Every row gives one point. To make a cloud, some directions were put in groups of two or more. Within a group, all points are equally far from the middle, so they leave a hole (a ring in 2 directions, a hollow ball in 3). The other directions are filled evenly. Then the cloud was stretched, turned, moved and blurred a little. Count the holes, and give their numbers of directions, smallest first.

Cloud:
[[-66 -24]
 [ 40 -39]
 [-18  52]
 [  5 -68]
 [-62  21]
 [ 40 -39]
 [-51  36]
 [-39 -60]
 [ 19 -62]
 [-33  48]
 [-26 -67]
 [ -6  52]
 [ 47  -5]]
Holes: 1 (2)

Cloud:
[[ 72 -33  47]
 [ -5  29  95]
 [ 10 -44  55]
 [ 22  55 -11]
 [ -2 -31  68]
 [ 70 -25  19]
 [ 81  53  59]
 [-14 -21  64]
 [-38  30   5]
 [ 39  11 -68]
 [-13 -21  65]
 [ 61 -41  67]
 [-16 -39  32]
 [ 40 -48   8]
 [ 20 -54  15]
 [  0 -59 -14]
 [-38 -27  13]
 [ 81  -9  27]
 [ 41 -48  43]
 [ 20 -39  83]
 [-31 -20  33]]
Holes: 1 (2)

Cloud:
[[-42 -13 -12  54]
 [  0 -17   7   2]
 [-42  30  95 -32]
 [-33 -34  46  51]
 [ 26 -33   1 -69]
 [ 20  37 -64  86]
 [ -6   0 -29  18]
 [-28 -16 -30   4]
 [-76 -48  52  26]
 [ 23  22 -34 -18]
 [ -9 -19  -9 -57]
 [ 31  59 -44  49]
 [ -3 -48   2  30]
 [ -1  -2 -22  68]
 [ 87  38 -28 -21]
 [ 36 -39  42  57]
 [-11  41 -69 -33]
 [ 13  12 -45  88]
 [ 11   1 -39 -54]
 [-34  43 -27  39]
 [-52  23  -1 -57]
 [ 25 -63  26 -44]
 [-56  90 -45   0]
 [ -6  69  -5  32]
 [-52  14 -21 -47]
 [-39 -40 -47  -3]
 [ 39  64   3  29]]
Holes: 0

Cloud, 30 rows:
[[ 24  14   6  18]
 [ 49  37   4   8]
 [-12  47 -38  55]
 [-55 -56  24 -23]
 [-84 -15 -50   3]
 [ -2   6  16  61]
 [-16 -15 -70 -22]
 [-51 -51  52  -4]
 [-23   5 -54  40]
 [ 14 -42  46 -25]
 [ -5   2  45 -55]
 [-64  29 -43 -41]
 [-56 -22 -44  30]
 [-40 -62  56   5]
 [ 10 -16 -10  18]
 [-76 -30  23 -26]
 [ 29  12  32  19]
 [-18  29  38 -77]
 [-62  -1  56  13]
 [-66 -72 -23  19]
 [-16  22  33 -95]
 [ 26  34   3  -4]
 [-54  24  51   1]
 [ 22  79   5  10]
 [-32 -61  48 -38]
 [  1  -6 -69 -35]
 [  5 -31  -9  74]
 [-44 -24  48  21]
 [-39  30  -1 -19]
 [ -5 -13  13  78]]
Holes: 0

Cloud:
[[-15  35 -33 -46  26 -24]
 [-51  -8  27 -40 -16   5]
 [ 29  -6  36  10  18 -27]
 [ 23  -4 -32  44  -8   3]
 [-40 -32   3  73  47   4]
 [ 29  15 -31 -43 -37 -27]
 [-37  24  50  15  29  53]
 [  0  -7   1 -74  13 -31]
 [-36 -23  12  53  -5  46]
 [  8 -46  35  41  -5  29]
 [-45  29 -21  11  35  43]
 [ 41 -26  31  73   0  54]
 [-79  21  11  95   2   3]
 [ 29  38  -8  12  68 -11]
 [ 18 -23 -25 -10  36   0]
 [ 23  -5 -20  -4 -49  68]
 [ -9  53  38  20  38  11]
 [ 42 -19 -19 -16 -13 -33]
 [ 33  35   8 -61 -49  -6]
 [ 13  31  38  -2  43 -12]
 [-44  22  29  52  40  72]
 [-37 -42 -29 -13  22  81]
 [ 36   4   2  -1  29 -44]
 [ 38 -22  17 -19 -24 -46]
 [ 34  11  20  -5 -49  19]
 [  2 -47  23 -14 -31   3]
 [-41  11  13 -52  12  15]
 [ 65  -8  34  -3  23   0]
 [-49  60  -3  -6 -16  -9]
 [ 19 -38 -42 -23  -9  17]
 [-47  18 -29 -36 -23 -12]
 [  6 -20 -10 -46  27   5]
 [-53  36   7   3 -45   3]
 [-18  -1 -46 -21 -21 -19]
 [-20 -63   9 -12 -34  30]
 [-84 -34 -29   3 -11  31]
 [ 66  22   3  -7  -4  39]
 [ 67  36   0  53   9  25]
 [-34  64  20  -8  19  -7]
 [-28  -4 -11  -2 -52  44]
 [-25  36  -7 -26  20  61]
 [  5  -1 -13 -36 -43   9]
 [ 29 -48  -3  47  67  33]
 [-56  16 -28 -42  11  52]
 [-71   4  21  21   2  31]
 [ 95  12  22   4  51  -8]
 [ 20  25  22 -39 -14  59]
 [ 52 -45   6  20   6 -35]
 [ -4 -19  30  61  19  59]
 [ 51  11  -8   1 -12  28]]
Holes: 0
